Every row gives one point. Each copy is the shape, with its points in the same order, stretched, turned, moved and blurred by noise. Some copies are also mirrored. Which?

Shape (8 x 3):
29 -10 -18
30 -13 44
-48 5 47
44 4 -45
-18 -26 -19
-43 58 -50
3 -3 54
6 66 48
Copy 1:
-7 41 -1
27 13 33
2 -45 9
-9 57 -19
-34 5 3
-16 -9 -75
26 -11 29
57 -18 -23
Copy 1 is: mirrored
Copy 2 (8 x 3):
-8 -8 -46
36 -4 -1
-9 20 64
-13 10 -73
-34 -15 -8
-75 80 9
25 10 29
16 81 33
Copy 2 is: only turned
Copy 3 (8 x 3):
25 -18 -3
4 -4 38
-33 38 24
31 -40 -17
16 22 -16
-37 -14 -58
-11 8 47
-51 -24 36
Copy 3 is: mirrored
Copy 4 (8 x 3):
36 18 20
38 -35 -21
-19 -59 -42
47 44 11
-6 -4 15
-41 60 -26
19 -46 -30
19 7 -78
Copy 4 is: mirrored

Shape:
36 -13 -74 19
9 0 20 20
5 3 11 19
25 -24 5 22
-65 -18 0 -98
48 -12 14 3
22 53 3 11
Copy 1, 7 rows:
54 -68 -17 12
5 13 31 39
11 9 28 31
1 -18 23 52
-74 16 -2 -86
-6 -3 -10 61
46 38 -9 20
Copy 1 is: mirrored
Copy 2:
80 -11 -5 17
0 13 29 26
4 11 22 24
23 -2 44 18
-20 38 -20 -93
31 23 53 17
13 52 3 50
Copy 2 is: only turned
Copy 3 (7 x 4):
-26 -28 -45 -51
3 -27 -3 28
-4 -25 -5 24
7 -40 5 0
-83 72 89 1
34 -18 6 -12
12 14 -46 33
Copy 3 is: only turned
Copy 4, 7 rows:
25 3 -69 25
8 26 15 12
4 21 9 14
37 25 -5 15
-10 -72 26 -86
32 43 -9 -8
-34 48 -5 10
Copy 4 is: only turned

Shape:
-19 -35 114 7 -26 4
30 -7 -26 14 4 68
9 -93 -6 46 -8 28
-16 39 -33 9 -33 0
26 34 -29 48 28 -18
10 8 7 -9 16 -26
-9 -10 -29 15 -26 -19
5 9 -2 17 9 0
45 -12 -24 22 -28 -33
Copy 1 (9 x 6):
-20 31 72 -82 -64 3
61 32 -57 21 -32 6
11 61 -73 -48 -43 -35
-30 -40 -24 52 -11 15
0 5 -13 72 19 -44
-2 -25 12 5 20 -6
-30 -29 -41 14 -4 -14
-2 6 0 25 2 -7
7 -49 -35 13 -12 -53
Copy 1 is: mirrored
Copy 2:
-76 -5 65 -14 -75 -35
59 -31 31 22 -1 41
48 -42 21 62 -50 -34
2 24 -45 23 -9 43
64 74 -16 5 -23 11
15 22 -14 -35 -32 -18
18 13 -46 27 -31 0
26 25 3 -2 -22 3
47 18 -39 11 -80 12
Copy 2 is: only turned

Shape, 9 rows:
52 16 -3 -40 -12 13
43 26 -9 -21 62 -1
12 41 -32 -38 26 -7
-24 6 4 -12 39 -59
-27 -61 25 20 53 -17
-22 23 -20 15 -34 -30
24 26 -25 -68 -42 -40
10 8 59 -10 45 -3
-55 -31 -19 -23 -38 6
Copy 1 (9 x 6):
28 47 16 -26 -40 29
47 4 -35 -10 -36 56
40 30 -28 17 -22 29
42 -8 -41 -13 17 -5
31 -87 -6 -33 39 30
-13 27 -10 15 11 -26
43 90 21 4 -20 -24
30 -17 -31 -66 19 48
6 9 46 22 41 13
Copy 1 is: mirrored
Copy 2, 9 rows:
-10 -42 -23 -56 -23 -23
37 -37 50 -44 13 -12
44 -23 -13 -55 38 -11
38 22 34 3 56 -55
-22 26 53 50 43 -14
47 11 -87 16 33 -30
8 -37 -64 -65 23 -70
7 30 51 2 -5 -24
-29 31 -79 -8 24 -8
Copy 2 is: only turned
Copy 3 (9 x 6):
46 16 36 -18 5 30
26 32 44 -20 21 -40
34 30 32 -21 -36 -16
3 -18 26 7 -31 -45
-19 -43 -18 -8 55 -38
-6 11 3 11 -61 25
63 5 34 5 -72 44
-7 -32 58 -29 43 -31
14 -27 -38 -29 -44 39
Copy 3 is: only turned

Shape (14 x 8):
-17 -6 -23 -21 18 26 -14 -8
14 30 50 12 -25 -23 10 25
0 -3 -31 1 5 -38 8 44
-5 69 -44 12 -22 63 -33 5
-66 -7 -34 32 55 -37 -7 -24
-50 -19 -28 85 -52 11 0 -17
97 -33 4 -40 41 -20 -26 -29
55 28 17 -10 4 13 18 -42
9 -6 -2 -5 46 -41 -46 42
29 42 4 -12 19 -34 -35 10
-26 -3 -13 -50 6 -58 11 17
-28 -56 -37 85 20 -4 8 2
-36 -30 -5 45 7 45 -20 -21
15 32 -8 3 2 32 9 28
Copy 1:
-5 -23 -1 -30 5 10 -34 6
16 -6 7 73 13 -50 26 12
-14 -35 12 28 51 -5 34 53
-7 58 -25 0 7 12 -71 46
-90 -32 59 3 -3 21 2 4
-88 -3 -29 -2 -55 -59 11 56
28 -33 -46 1 76 12 33 -75
26 26 -12 18 8 8 19 -37
-15 -56 14 53 75 5 -7 -2
1 8 19 49 69 -2 -3 -14
18 -39 64 -8 51 -24 25 28
-99 -62 -29 16 -28 -2 28 30
-55 -34 -37 -6 -48 -15 -39 2
23 0 -15 38 9 12 -17 34
Copy 1 is: only turned
Copy 2:
-28 1 23 -30 -21 -5 -13 -1
15 -22 28 51 -20 -3 38 -9
-8 6 24 -6 -17 -29 35 34
-42 58 82 17 -18 39 -38 -3
-29 -41 36 -1 25 -91 -10 43
-17 -36 72 59 -39 -28 -57 65
52 5 -53 -34 28 16 18 4
-2 -17 -12 22 22 37 -5 -3
31 18 31 -30 1 -47 42 -4
12 25 14 15 9 -27 20 -22
-39 -14 -12 -2 -24 -53 34 14
0 -40 56 0 -2 -40 -14 84
0 -40 58 -5 -19 -9 -36 21
-14 15 52 8 -17 31 17 1
Copy 2 is: only turned
Copy 3:
-3 -6 -20 15 29 0 -50 6
47 13 15 26 -38 16 18 20
-3 -9 -11 -14 3 -11 44 38
52 -2 -97 -6 60 66 -22 -17
-57 -8 -74 62 -19 -25 -1 34
13 -38 -78 9 -60 -13 -9 -59
2 69 10 -36 25 -65 -31 9
35 47 -22 25 16 -9 -9 -39
0 17 -10 -20 -3 -11 -3 86
9 50 -22 0 21 22 10 44
-55 4 36 18 -4 18 15 36
8 -39 -70 11 -49 -77 13 -4
28 -23 -60 30 -27 -39 -69 -17
56 -5 -32 13 31 18 6 15
Copy 3 is: only turned
Copy 4 (14 x 8):
-26 3 -21 -31 37 16 -28 0
-15 6 20 70 -2 -19 9 31
-10 28 -20 -19 -18 -53 -24 20
-45 33 -14 -44 9 74 55 47
-16 84 7 -37 40 0 -69 -34
-28 88 -71 13 27 20 17 -54
37 -95 5 28 -26 42 -96 4
13 -44 20 36 5 36 4 2
-11 20 10 -4 1 -13 -93 53
-22 -1 38 7 -25 19 -52 40
-46 3 14 -4 11 -62 -32 -10
29 77 -69 -1 7 15 -53 -35
-12 42 -50 0 53 42 -24 -24
5 7 -10 -1 7 4 25 42
Copy 4 is: only turned

Shape (12 x 9):
-16 6 -48 5 -16 31 -51 58 -19
26 -14 51 -20 -6 -45 5 6 29
37 -11 -38 55 -8 6 -16 38 -40
15 27 2 11 -43 3 -5 35 -22
36 -26 43 -11 -45 -63 -17 -58 52
-31 1 6 -3 79 27 12 -9 51
-13 -55 52 -18 15 13 24 -8 42
7 52 -19 29 -46 19 -21 24 -44
68 -13 36 -59 -69 3 13 -54 20
-25 -32 16 -30 37 -20 9 -22 -11
-45 -37 15 42 16 12 -6 1 -2
5 -16 0 -58 -43 -13 66 -32 56
Copy 1, 12 rows:
-24 -48 25 40 6 -3 -43 -24 -23
52 -6 -8 -29 17 -8 19 -5 18
0 13 3 57 -11 17 -29 -22 -55
-21 5 10 4 -2 -26 -38 -21 -23
67 -24 -3 -34 12 -18 82 -52 4
21 -7 13 36 -49 55 36 51 55
28 -7 -2 -23 -3 56 5 -8 56
-36 4 36 15 -13 -37 -36 -28 -48
-11 -5 -11 -68 35 8 50 -37 -14
28 16 34 30 19 49 35 9 40
24 -2 37 25 -33 45 -16 -22 28
-20 6 -35 -12 17 12 49 -33 71
Copy 1 is: mirrored
Copy 2 (12 x 9):
-73 64 -18 3 47 54 -56 -39 9
16 -13 -2 -24 27 -31 -53 -17 54
-5 43 -24 4 69 57 -44 -56 -42
-4 28 27 3 56 40 -48 -45 19
26 -44 12 36 32 -54 -62 2 43
-58 -11 -84 -24 30 -26 40 0 38
-7 -21 -55 -20 18 10 -29 36 52
-25 34 52 5 78 59 -37 -50 -17
59 24 56 49 42 -23 -46 34 44
-38 -12 -31 -28 -22 -23 -12 27 -4
-51 -26 -50 -23 41 44 -15 14 -2
25 -36 1 48 -27 -26 14 23 72
Copy 2 is: mirrored

Shape:
-54 -15 -13 0 -2 31 32 -1 -36 -48 -5
-24 1 6 -38 -38 -10 -25 21 26 7 -19
26 78 -7 24 21 -15 18 65 -37 -30 15
13 4 5 -34 38 4 -37 -3 68 31 -14
-2 8 11 18 -4 13 -57 39 26 24 15
-34 -29 -13 -43 21 -18 -26 19 -38 -33 -17
8 53 30 43 20 -36 -36 55 21 -1 46
-42 -11 5 -5 -9 14 -4 -11 -22 -27 -63
-13 33 29 -18 16 -6 -40 38 10 56 -18
23 72 37 -4 -4 -27 -45 26 17 1 24
-66 -11 -50 -14 -4 -21 17 13 0 -19 -41
-53 -13 -36 -53 -16 22 14 -5 -19 -32 -12
43 32 6 46 -12 -27 9 33 -40 24 50
-38 -33 -34 -15 -9 -19 13 -36 -24 -46 -43
-43 34 -23 9 17 -19 -11 -36 -30 5 24
-22 5 -65 13 -19 16 -31 -15 -39 -22 -15
Copy 1:
7 2 34 16 18 11 6 -15 -96 41 -36
20 -23 7 -28 7 2 -10 -73 -3 -13 17
40 -20 -37 46 -36 12 -27 74 -68 -98 -27
-58 -27 -10 23 10 18 1 -32 61 -20 68
17 -27 -62 5 38 -45 -23 -2 4 -7 37
38 -51 11 -6 44 61 -14 -35 -44 -10 -42
33 -30 -94 57 -20 -44 -27 11 11 -56 -32
-3 -52 43 13 11 27 -25 -52 -51 37 13
-23 -46 -32 -11 22 -14 -74 -37 4 -42 32
25 -44 -87 9 -63 -11 -29 -20 7 -53 16
32 10 83 44 36 46 -25 -53 -25 1 -30
17 13 53 -15 22 44 1 -52 -72 27 -5
55 21 -39 -24 -16 -38 -12 93 -11 -48 -24
34 -9 73 17 -1 70 13 -40 -22 45 -20
27 29 -6 30 -17 12 -59 -16 -12 41 -15
76 13 13 9 29 29 -33 21 -41 48 37
Copy 1 is: mirrored
Copy 2 (16 x 11):
41 -11 -36 -54 6 -24 -56 -2 -6 -26 15
0 14 -45 4 17 -30 16 79 32 -14 -13
16 59 -10 29 84 43 17 -44 16 63 10
-33 -42 -26 14 -5 2 37 61 35 30 19
-23 -11 -6 48 46 -7 -5 56 21 10 3
12 -13 -34 -68 40 -14 12 28 17 -30 64
-15 32 10 77 76 -13 30 9 -15 59 22
19 -22 -54 -44 25 -42 -6 16 20 -46 2
-64 9 5 20 52 -32 15 29 39 21 -16
-45 33 -33 64 71 23 61 26 -13 38 -1
42 -2 -17 -68 24 -58 -18 45 29 5 0
10 -9 -56 -86 -6 -17 -42 55 26 -29 5
23 42 55 34 57 41 34 -25 -35 34 -27
50 -28 -43 -104 17 -31 19 21 -4 -37 14
-18 -8 3 -74 54 -30 -10 9 -56 23 -23
24 -31 -46 -80 58 -6 -42 44 -9 -28 -22
Copy 2 is: mirrored
Copy 3:
-22 52 -17 -10 23 6 15 -50 21 29 39
34 18 29 -25 -3 -48 23 31 2 32 -9
-28 16 -16 -46 -59 37 -4 14 -59 16 16
4 -25 24 -12 -1 -36 -29 68 32 -14 -28
-11 3 52 -13 3 -10 10 83 -6 32 -2
24 -1 24 -59 0 17 42 -22 37 21 16
-13 -8 56 -36 -14 26 -12 62 -58 -1 -6
-5 4 18 -19 3 -35 17 -39 27 50 41
-7 -11 55 -44 -32 -18 -30 65 4 36 -27
25 -1 47 -23 -50 4 -19 70 -36 3 -2
-14 19 2 -22 12 -32 45 -55 7 25 -19
9 59 -18 -10 1 -17 36 -32 41 20 4
13 -12 3 -12 -16 58 -20 35 -59 59 0
25 -4 -3 -3 19 -13 42 -78 27 32 24
-7 15 32 23 -21 38 -8 -21 14 20 -23
-12 19 8 29 -18 11 64 -13 20 52 13
Copy 3 is: mirrored
Copy 4:
-40 33 -5 36 21 62 -11 -39 79 -17 67
-11 1 -19 19 -30 -2 16 -40 7 31 -28
-14 41 -45 -5 -28 63 33 70 55 -65 12
27 -36 -36 -57 2 11 -15 -18 1 42 -50
10 -22 -28 16 -20 -8 -2 49 20 70 -50
-28 21 -15 18 -28 18 -47 -48 75 -22 -3
25 -11 -21 -24 -37 -19 48 100 63 19 -35
1 15 8 51 7 64 -4 -59 47 -6 -1
58 7 -27 1 -38 7 -6 13 0 22 -41
38 -17 -53 -16 -28 -25 54 51 19 -6 -39
-51 81 18 6 19 46 -18 -54 42 -9 0
-54 49 -28 27 11 41 -33 -76 44 -17 50
-11 0 10 10 -14 4 16 116 0 -37 15
-48 27 27 24 36 38 -19 -74 43 -49 19
15 58 -11 7 65 -19 -28 7 37 -38 19
-44 47 -29 71 56 18 -45 -4 22 -14 -20
Copy 4 is: only turned
